Every row gives one point. The ring and each string are closed loops that go straight from each point to the next, and from the last back to the first. Before rounding, they use only three directions, however many columns there are. Count how often each string passes through the ring. Passing back the other way cancels.

Ring (8 x 4)
[[ 42  17 -14  -9]
 [ 23  33 -20 -13]
 [  6  30 -30 -14]
 [ -9  12 -38 -15]
 [ -7 -17 -35 -13]
 [  6 -28 -28 -11]
 [ 32 -23 -19  -8]
 [ 45  -1 -15  -7]]
String (16 x 4)
[[ 31  21   0 -13]
 [ 23   9  -8 -13]
 [ 22   5 -19 -11]
 [ 32   4   3 -12]
 [ 53   1   2  -8]
 [ 60  -3  -9  -5]
 [ 55  -1 -24  -5]
 [ 35   2 -28  -8]
 [ 19   2 -16 -12]
 [ 31   4   3 -12]
 [ 32  10   4 -13]
 [ 20   7  -9 -13]
 [ 31  12 -28  -9]
 [ 40  20 -36  -7]
 [ 50  38 -18  -9]
 [ 44  38   1 -12]]
Times through: 0

Ring (7 x 6)
[[ 11 -14  -5 -17  -6  -3]
 [ 11   5  10 -14  -8 -16]
 [ -3  15  18 -10  -9 -20]
 [-33  15  14  -3 -11 -12]
 [-42   1  -3  -2 -13  -1]
 [-32 -12 -14  -6 -11   6]
 [-11 -20 -15 -12  -7   8]]
String (15 x 6)
[[-29 -31 -13 -11  -2  23]
 [-23 -26 -23 -10  -9  15]
 [-19 -11 -27  -6 -17  -1]
 [-15  -2  -5  -8 -11  -5]
 [-21 -14   0 -11  -4   8]
 [-24 -12   1 -10  -5   7]
 [-25   5 -10  -3 -17 -10]
 [-43  10 -11   2 -20 -10]
 [-57  14  -2   4 -18  -7]
 [-56  17   0   5 -19 -10]
 [-60   6  11   1  -9   4]
 [-42  -7  11  -6  -3  10]
 [-24   3  -5  -5 -13  -7]
 [-30   1 -13  -3 -16  -6]
 [-26 -14  -3  -9  -5   9]]
Times through: 0

Ring (7 x 9)
[[ -3 -14   5  -9  -7  11  -3 -12 -11]
 [-13  -1   2 -10  -4  16  11  -8  -5]
 [-15  13   1  -4   1  10  17  -6   8]
 [ -5  26   1  -8  -3  -6  19 -23  26]
 [  5  20   3 -13  -9 -14  12 -36  27]
 [ 11   3   7  -7  -8 -12  -4 -29  14]
 [  6 -12   8  -3  -6   0 -11 -17  -3]]
String (24 x 9)
[[-17  28  -2  -9   0   6  28 -13  20]
 [-10  24  -2 -19  -9   1  27 -27  20]
 [ -4  13   2  -9  -5  -1  12 -21  14]
 [ -3  16   3  -3  -1  -4  10 -18  18]
 [ -1  20   6   6   4  -8   6 -14  23]
 [  5  30   2 -12  -8 -19  17 -38  37]
 [  8  22  -1 -32 -22 -19  21 -57  31]
 [ 13  18   2 -25 -20 -21  13 -54  30]
 [ 16  10   2 -32 -25 -21  10 -60  25]
 [  9   4   4 -18 -14 -10   4 -38  14]
 [  4   3   6  -6  -6  -5   0 -23  10]
 [  7  -1  11  14   6  -7 -15  -6   8]
 [ 13 -14  11   2  -4  -5 -19 -17  -1]
 [  9 -20   6 -18 -16   1  -9 -29  -9]
 [  1  -8   5 -14 -11   4   0 -23  -2]
 [ -1  -1   6   0  -1   3  -2 -10   3]
 [ -3  -3   4  -9  -6   5   3 -16   0]
 [ -5  -3   7   7   4   8  -4   0  -2]
 [-11 -10   4  -2   0  18   1   0 -12]
 [-18 -11  -3 -29 -15  26  19 -17 -17]
 [-11   1  -1 -24 -13  13  18 -23  -1]
 [-11   6   0 -17  -8  10  17 -18   3]
 [ -5   9   6   7   5   2   3  -4   9]
 [-13  18   5  12  11   6   9   5  13]]
Times through: 4
